Every row gives one point. Examples show where two turns around zero, p and q, send a point. Where does a point land after both, in the order given? Backwards means that the second turn is done in reverse. Each puzzle has new turns, and all numbers are rounded.
In the rows, 128 means zero.

Turn p:
[155 130  57] => [158  68  93]
[115 145 142] => [129 153 123]
[141 125 151] => [131 136 153]
[100 112 161] => [ 93 154 142]
Turn q:
[154 120 102] => [134 104 156]
[123 133 101] => [154 118 133]
[ 99 138 211] => [ 79 185  81]
[161 126 132] => [110 124 155]
[ 95 106 101] => [154 100  99]
[135 145 121] => [138 137 142]
Where do these land?
q, then p: [ 79 127 107] => [156  82 125]
p, then q backwards: [115 100 129] => [146 109 145]
q, then p: [130 163 150] => [154 158 115]
q, then p backwards: [161  90  96] => [163  83 110]
p, then q: [155 159 158] => [105 157 162]

Turn p:
[ 93  76 140] => [ 84  82 123]
[167 171 127] => [173 162 141]
[146 114 117] => [145 115 114]
[123 129 107] => [125 136 108]
[166 143 152] => [166 129 157]
[ 73 136 125] => [ 75 146 125]
Turn q:
[113 160  86] => [170 163 132]
[151 167 148] => [161  91 123]
[146  93 141] => [ 92 118 110]
[102  91 137] => [ 88 140 147]
Where do these land?
q, then p: [110 177  97] => [184 136 151]
q, then p backwards: [ 95 153 119] => [150 156 152]
p, then q: [153 115 132] => [113 122 105]
q, then p backwards: [162 117 165] => [116  78 124]
p, then q backwards: [120  78 127] => [160 121 167]

Turn p:
[108 114 145 160] => [152  93 123 137]
[190  77 149  97] => [ 71 112  97  71]
[106 145 107  96] => [111 152 156 152]
[112 150 101 162] => [164 144 117 159]
[123 154 138 125] => [143 139 149 122]
Turn q:
[115 140 168 122] => [117 156 160 126]
[101  96 111 100] => [ 86 127  99 144]
[189  74 120 148] => [139 108  87  58]
[147 130 121 148] => [148 113 128 114]
[128 168 113 111] => [155 141 127 163]
[118 148 166 170] => [135 121 186 114]
[ 99 141  97  96] => [117 131 108 178]
Where do these land?
q, then p: [134 115 149  98] => [138 154 152 141]
q, then p: [108  92 154 120] => [127 120 169 155]
q, then p: [174 138  81 147] => [ 91 146  74 114]
p, then q: [124 123 171 133] => [106 151 109 105]
p, then q backwards: [101 172  85 141] => [125 186 131  92]

Turn p:
[150 115 132 104  58  94] => [138 121 102 128  49 115]
[108 175  97 153 164 165] => [111 168 159 102 184 115]
[160 112 114  91 151 152] => [174 115 125 143 150  96]
[138 133 108 182 182 161] => [132 174 136 142 195 150]
[127 152 109 132 108  83] => [109 147 155 135  85 122]
[116 130 185 129 155 127] => [132  90 141 114 145 173]
[126 127 146 135 139 168] => [139 124 112 106 162 138]
[113  94 110 109  97  96] => [104 110 108 156  90 105]
[113 113 149 116  97 107] => [113 101 112 125  93 134]
Turn q:
[158 123 114 151 160 156] => [130 103 145 147 142 173]
[120 105 127 102 147 172] => [145  90 119 128  90 146]
[114 119 110 141  93 128] => [150 156 103 134 133 127]
[162 115 165  92 155  80] => [ 69  95 128  85 143 109]
[ 83 132  85 147 130 136] => [157 172 137 130 102 155]
[145 146 172 183 115 139] => [106 131 134 194 155 113]
[114 155 123  80  95  86] => [141 148 129  77 132  74]
Where do these land?
q, then p: [118 101 140 169 151 109] => [ 89 140 125  94 154 122]
p, then q backwards: [140 120 122 147 162  96] => [129 144 127 171 143 148]
p, then q backwards: [ 99 140 160 106 153 168] => [185 131 116  96 134 114]
q, then p: [186  88 130 105  79 146] => [140 143 126 203 158  92]
q, then p: [138 131 136 164 120  67] => [ 95 119 182 110 157 126]
p, then q: [104 178 117 125 146 190] => [ 97  98 168  75  99 112]
p, then q: [ 90 136  98 103 102 117] => [113 171 110 104 112 104]
p, then q backwards: [148 129 121 105 111 131] => [110 135 129 107 110 140]

Turn p:
[145 101 104 169  97 150  71 103] => [121 169 109 184 137 152  87 159]
[112 146 102 128 132 150 168 141] => [148 135 164  91 112 139 126 129]
[173 102 130 177 139 168  88 116] => [145 151 107 190 135 181 133 151]
[113 161 146 125 131 107 160 108] => [123 130 114  77 140 115 147 125]
[107 118 115 126 156  97 153 131] => [129  95 138 105 118 109 137 156]
[154 124 118 191 112 137  94 156] => [133 140  92 160  92 176 100 140]
[144 157 106  99 140 114 136 135] => [165 126 129 115 118  96 130 112]
[130 114 145  96 112 107 171 131] => [124  88 140 100 157 119 121 104]
[ 74 129 185  39 134 123 111 132] => [ 65 118 162 131 142  64 171  73]
Turn q:
[122 108 136 187 111 124 115 113] => [181 108 142 101 141 116 142 136]
[166 131 136 146  82 114 134 152] => [128 149 160 117 152 124 176 112]
[126 158 128 102 114 111 115 169] => [117 177 128 162 142 132 134 124]
[136  82 122  91 100 152 101 126] => [121 118 165 125 141 175  99  99]
[110 161 112 147 194 116 133 163] => [115 144  83 144 138 102 120 193]
[159 146  96 156 119 127  79 103] => [149  90 114 147 184 121 144 108]
[151 110 109  97 159  89 152  71] => [103  93  71 109 100 167 147 109]
[ 86 115 111 156 124 165 176 123] => [138  96 164 132  81 112 126 170]
[118 147 142 138 142 171 131 155] => [114 137 149 135 132  88 101 149]
[105 123 188  59 134 110 144 105] => [113 169 104 109  68 145  93  81]
Where do these land?
q, then p backwards: [ 99 158 131  84 106 135 121 156] => [127 124 114 122 108 168  76 136]
p, then q: [148  95 144 149 119 156 175  95] => [ 84 118 128 109 134 107  74 152]
p, then q: [160 146 119 171 133  99 123 149] => [114 101 161 153 159 153 147 126]
q, then p: [ 83 157 128 109 168 175 132 112] => [ 93 132  92 161  99 120  80 148]
q, then p: [166 133 146  87 114 139 171  97] => [ 83 146 149  96 171 108 112 143]
p, then q: [112 132 104 129 115 110 108 119] => [147 151 118 148 146 137 135 129]
p, then q: [183 160 148 136  95 148 101 138] => [128  61 113 155 145 101 140 113]
q, then p: [120  78  73 117  79 101 115 184] => [136 148 151 123 115 207 188  93]
p, then q backwards: [123  99 130 137 178 113 126 113] => [128 136  84 164 136 126 151 136]
p, then q backwards: [ 86 121 158 163 173 104 109 117] => [147 140  94 135 160 108 189 142]

Turn p:
[170 115 127 143 124 170  93 176 101] => [ 85 129 167 134 106  88 118 174 149]
[139  94 137 116  82 111 109 136 132] => [127 104 113 171 141  98 111 128 147]
[152 116  99  90 140 108 176 128 160] => [165 139  91  93 165 123 137 137 163]
[ 90 119 118 147 117  92 114 141 163] => [148 121 106 138 130  90 134  98  88]
[ 77 165 114 141 143  89  78  93 109] => [ 92 132  92 145 112 157 148 100  57]
[126 182 136 140  96 147 136 135 162] => [130 168 143 117 126 122  79  91 123]
[158  94 146  82 132 121 138 155  87] => [114  74 118 118 134 130 123 167 174]
[ 88 108  97 123 135 135 168  99 109] => [165 130 105 127  93 157 167 117 143]
[ 78 142 134 147 158  96  88 104 100] => [102 107 115 140 110 156 157 113  62]
[161 160 161 155 114 125 171 130 132] => [159 140 154 115 139 148  71 144 123]
[160 145 100 148 160 163 112  87 172] => [119 202 155 126 162 133 161 130 123]
[136  94 167 103 134 179 153 152 109] => [131  88 176 113 117 131 131 134 186]
Turn q:
[173 137 126 145 128  83 117 130 111] => [108 114 124 113 108  95  81 126 110]
[177  81 170  89  78 172 154 127 175] => [175 161 121 103  91 188 153 113  53]
[128 127  83  93 140 123 120  77  86] => [ 92  91  83 155  99 144 131 153 153]
[126 101 131 175 153 149 121 156 163] => [160 155 181 150 127 100 138 136 120]
[120 165 113 150 147 162 126 135 135] => [140 164 125 152 151 120 115 142 157]
[112 127 123 185 105 137 115 156 127] => [140 152 135 122 151  71 148 134 124]
[ 88 161 112  88 140  80  92 141 103] => [ 94  87 128  87 140 130 118 137 193]
[110 135 164 150 141 131 109 140 106] => [ 98 140 155 122 163 118 130 140 122]
[131 111 157 135 107 143 152 104 180] => [146 160 137 137 112 148 151  80 101]
[115 134 101  70 141 100 174 113  95] => [126  57  91 140 137 167 116 119 147]
Where do these land?
q, then p: [150 174 143 109 122 141 129 128 124] => [ 83 154 126 115 120 123 143 113 129]
q, then p: [ 95 135 126  92 104 115 101  90 161] => [159 159 121 131 133 140 126  74 165]
p, then q: [ 67 159  93 128 124 126  90 135 141] => [ 93 103  65 141 132 119 149 103 147]
p, then q backwards: [106 126  84  99 114 159 110 109 137] => [ 99 146 117 139 104 134 114  79 153]
p, then q: [ 97 159 124 131 144 146 131  73 152] => [106 160  88 169 147 158 119 125 128]
q, then p: [173 108 168 121 180 120 151 158 100] => [ 78  76 173 149 105 122 140 154 121]
q, then p backwards: [163 103 129 157 141  81 186 144  82] => [109 118 183 151 107  63  99 163 138]
p, then q: [175 103 114 168 138 103 136 171 138] => [139  90 155  82 137 108  81 144 122]
q, then p: [156 117 132 164 131 122  94 141  94] => [114  82 100 120 111 114 110 130 100]
p, then q: [ 99  97 167 111  81 168 153 132 152] => [106 163 150 138  70 129 133  84  95]

Turn p:
[126 148  86 124  75 106 153 172  93 141 162] => [173 115 165 127 119 112 131  75 186 137 105]
[106 122 138 129 154 124  67 122 132  94 105] => [ 83 173 119 122 122 138 163 139  98 127 114]
[114 108 112 125 115 115 131 106 101 152 183] => [163 109 162 122 120  77 149 132 123 123 127]
[ 96 105 179 127 158  67 109 146 145 127 141] => [108 137  84 170 136  97 192 122 121 123 147]
[122 139 130 144  86 181 161 153 109 141 152] => [123  71 157  95 135 127 102  94 153 118 124]
[135 131  98 152 159 158 167 104 132  89  89] => [154 130 119  97 138 199 111 138  94 129 138]
[116 131 116 101 138 133 131  93 194  76 108] => [121 169 125 150  99 168 107 122  78  99 165]
[133 150 116 166  84 151 147 124 116 183  91] => [142 119 132 101 186 121  72 124 157 112  99]
[136 170 109 121 120 147 154 147  78 194 171] => [152  73 191 138 157 109 118 136 177 152 108]
[179 157 151 169  98 137 131 118 108 137 122] => [128 114 114  95 133 134 105 163 185 104 116]
[147  73 116 106 163 136 114 122 162  98 101] => [121 148  88 132  91 142 116 136  68 156 131]
[129 112 131 112 177 111  95 134 174 116 140] => [108 138 107 179 100 133 151 143  88 130 121]
[124 117 180  90 137  98 105 122 120 116  99] => [ 90 168 102 135 131 108 147 140 135 153 168]
Turn q:
[135 136 161  84 134 155 117 124 167 190 129] => [100 137 113  80  70  91 116 101 138 145 137]
[ 86  81  92  83 138 155 138 141 108 151 158] => [146 163 164 169  96  88 139 122 163 133 170]
[101  82 120 119  59 135 116 159 146 104 138] => [130 162 134 159 132 161  90  91 134  92 178]
[156 105 131 107 162 102 160 129 113 114 139] => [142 133 155 145  98 123 148 153  90 124 106]
[139 162 117  90 115 137 106 149 152 124  87] => [127 131 118  94  98 174 126 115 168 128 116]
[183 139 139 185 169 121  93  87 134 147 103] => [104  65  80 111 140 132 159 142  89 174 117]
[141 178 116 196 116 163 138 118 138  84 138] => [135 115  95  93 204 142 159 144 127  92 134]
[104 103 114 103 105 141 116  88 148 103 117] => [116 104 131 144 108 138 105 143 154  96 168]
[101 156 157 161 198 118 128 149  75 103 129] => [201 101 128 136 164  95 136 136 123 149  71]
[153 149 122 109 118 101 130 120 112 135 164] => [119 147 165 104 133 134 124 154 109 149 129]
[164 113 140 159  97 127 136  89 112 146 101] => [ 70  90 135 135 146 136 140 111 102 127 126]
[ 72 133 127 139 125  81 158 183 130 134 134] => [147 190 120 166 148 119  92 125 140 128  84]
Where do these land?
p, then q: [104 144 106 142 102 104 150 109 129  85 133] => [130 113 148  80 128 136 141 151 111  90 136]
q, then p: [117 155 116 121  81 158 126 136  68 154 132] => [102 116 117 169 147 121 134 166 101 106 180]
p, then q backwards: [177 137 128 158 156 130 113 146 140 145 132] => [118 143 116 136 158  92 131 111 143 113  87]
p, then q: [120  71 140 165  94 169 111 123 109 171 180] => [128 117 166 196  78 164  84 137 108 133 107]
p, then q: [133 158 153 102 107 142 101 109 134 124 115] => [157 140 111 109 143 121  84 128 146 126 129]
q, then p: [151 128 148 143 148  97 146 134 148 118 159] => [132 140 144 110 137 140 142 124 164 169 113]
q, then p backwards: [127 154 126 100 147 132  85  64 101 137  90] => [173 136 152 125 135 176 147 158  84 144 169]
q, then p: [ 77 107 124 155 114 143 179 158 144  90 101] => [143 154 107 108 106 203 144 142 114  89 116]
p, then q backwards: [127 138  95  89 102 131  88 110 128 149  90] => [103 138 137 109 105  83 150 153 119 161 163]
p, then q backwards: [175  69 135 122 121 163 113 146  95 146 144] => [133 154 167 111 177 117 101  90 137 171 119]
p, then q: [102 116 133 152 164  96 151 211 145  88 156] => [ 64 114 130 169 148  98 181 148 131  75 151]
q, then p backwards: [105 128 112 120 156 135 170 135 163 107 147] => [147 128 133 149 117  82 104  89 143 127 138]
q, then p: [148 161 147  94 171  65 131  82 158 150  86] => [100 167 114 115 157  94  93  51 130 164  96]

Turn p:
[130 149 122 123 138 104 151 139 119 118 119 113] => [138 156 143 124 118 144 132 154 130 131 131 118]
[134 161 122 141 109 132 106 136 122 152 129 136] => [142 105 139 143 136 134 130 127 110 136  95 110]
[106 153 136 136 138 119  31 121 129 137 119 115] => [162  69 168 141 160  72 123 143 139 124 120 110]
[133 112 145 129 120 108 130 156 117 110 118 136] => [129 143 116 155 113 118 126 152 133 139 129 147]
[133 114 136 142 131 176 121 153 122 148 131 117] => [ 91 113 111 120 135 118 122 123 146 135  89 123]
[133 112  85 113 118 106 138 151 119 115 139 131] => [159 143 104 110 125 142 132 141 127 161 132 147]
[131 117 122 131 141 106 154 146 151 146 114 150] => [148 151 109 136 103 138 150 119 143 109 118 132]
[116 140 122 135 135 110 144 132 150 110 191 125] => [145 173 158 117 144 127 121  91 125 149 127 148]
[100 119 137 117 117 148 151 156 138 127 119 132] => [119 144 109 115 102 118 102 130 124 114 107 138]
[139 133 141 127 128 171  98 102 147 112 123 119] => [104 106 122 131 156 106 105 110 128 121 144  97]
[129 111 119 140 124 113 152  81 117 110 116 124] => [120 119 136 127 115 162 126 124 133 125 177 138]
[141 114 138 110 117 112 146 117 120 143 122 117] => [120 133 119 130 137 150 140 146 120 108 137 146]
[140 129 138 119 148 158 142  73 113 135 123 150] => [ 87 109 130 116 121 135 156 104 107 113 160 109]
Turn q:
[144 136 127 135 106 110 144 135 178 115  99 178] => [109 130 108  67 124 137 155  93 118 112 135 152]
[105 148 104 144 121 144 151 129 109 158 131 115] => [137 125 105 149 159 157 131 152 135 127 145 113]
[106 130 143 108 101 123 148 139 156 112 108 123] => [ 97 149 146 120 139 131 159 126 118 123 147 150]
[147 136 138 131 152 134 150 140 118 105 139 121] => [110 105 144 132 116 140 124 117 125 150 127 105]
[137 102 145 125 136 119 110  91 120 103 101 122] => [143 131 144 136 120  86 113  96 109 132 141 139]
[170 144 110  80 119 119 112 114 113 145 172 116] => [170 114 141 152 107 139 158 141 123 131  69 129]
[151 143 141 139 131 155  91 142 114 138 132 126] => [135  97 141 126 136 113 113 135 156 106 107 115]
[114 126 119 138 164 112 130 140 113 133 104 115] => [119 149 116 151 128 132 108 105 143 130 140 105]
[119 117  80 134 121 162 119 149 115 112 140 133] => [106 101  93 149 141 130 113 147 140 142 111 154]
[127 131 133 146 109 115 100 136 135 110 153 130] => [114 124 118 113 117  98 132 152 119 118 110 120]
[118 113 144 141 160 132 144 101 159 124 137 117] => [128 147 147 110 133 138  93 124  95 146 136 120]
[104 130 135 132 144 123 126 120 125 126 131 148] => [132 144 121 113 132 118 121 129 139 150 136 121]
[121 110 145 112 100 115 139 128 110 183 115 120] => [163 149 139 145 115 145 144 146 145  96 161 140]
Where do these land?
p, then q backwards: [116 122 108 136 136 112  93 103 136 124 106 123] => [144 131 151 142 118 150 129 117  93 144 118 141]
p, then q: [145  95 165 117 111 129 148 139 147 157 141 169] => [129 113  70 119 151 118 139 109 115 160 154 124]
p, then q: [102 142 115  97  99 126  95 151 103 121 111 117] => [120 125 122 153  83 122 128 117 169 100 117 135]
q, then p: [ 86 144 116 122  96 153 118 117 110 125 108 119] => [141 162 145 125 107 123 162 106 159 140 122 125]
p, then q: [139 153 141 138 157 132 119 120 149 120 124  96] => [107 149 162 126 136 124 116 125 110 125 116  99]
p, then q: [119 127 108 106 100 146 108 123  95 137 136  96] => [129 142 137 149 106 131 106 121 177 136 122 152]
p, then q backwards: [132 104 127  99 124 150 133 131 119 117 120 154] => [120 115 108 154 111 107 132 127 128 104 128 145]
p, then q: [165 132 123 171 144 123 150 141 151 129 126 129] => [126 122 133 113 177 148 114 128  96 110 131 119]
p, then q backwards: [151 152 137 140 149 124 139 124 119 142 141 157] => [136 153 131 100 127  99 145 130 125 112 125 109]
q, then p: [138 120 147 143 152 110 157 130 118 135 121 124] => [111 116 140 122 164 135 108 122 116 132 123 138]
q, then p: [130 105 150 149 148 130 133 146 134 126 157 151] => [143 115 110 123 153 107 109 142 108 117 107 144]
p, then q: [116 137 121 108  85 123 123 114 111  99 134 114] => [144 115 128 138 108 112 113 147 172 128 108 123]
p, then q: [124 131 105 138 164 107 148 124 173 132 139 115] => [133 117 163 107 149 140 145 108  95 135  99 123]
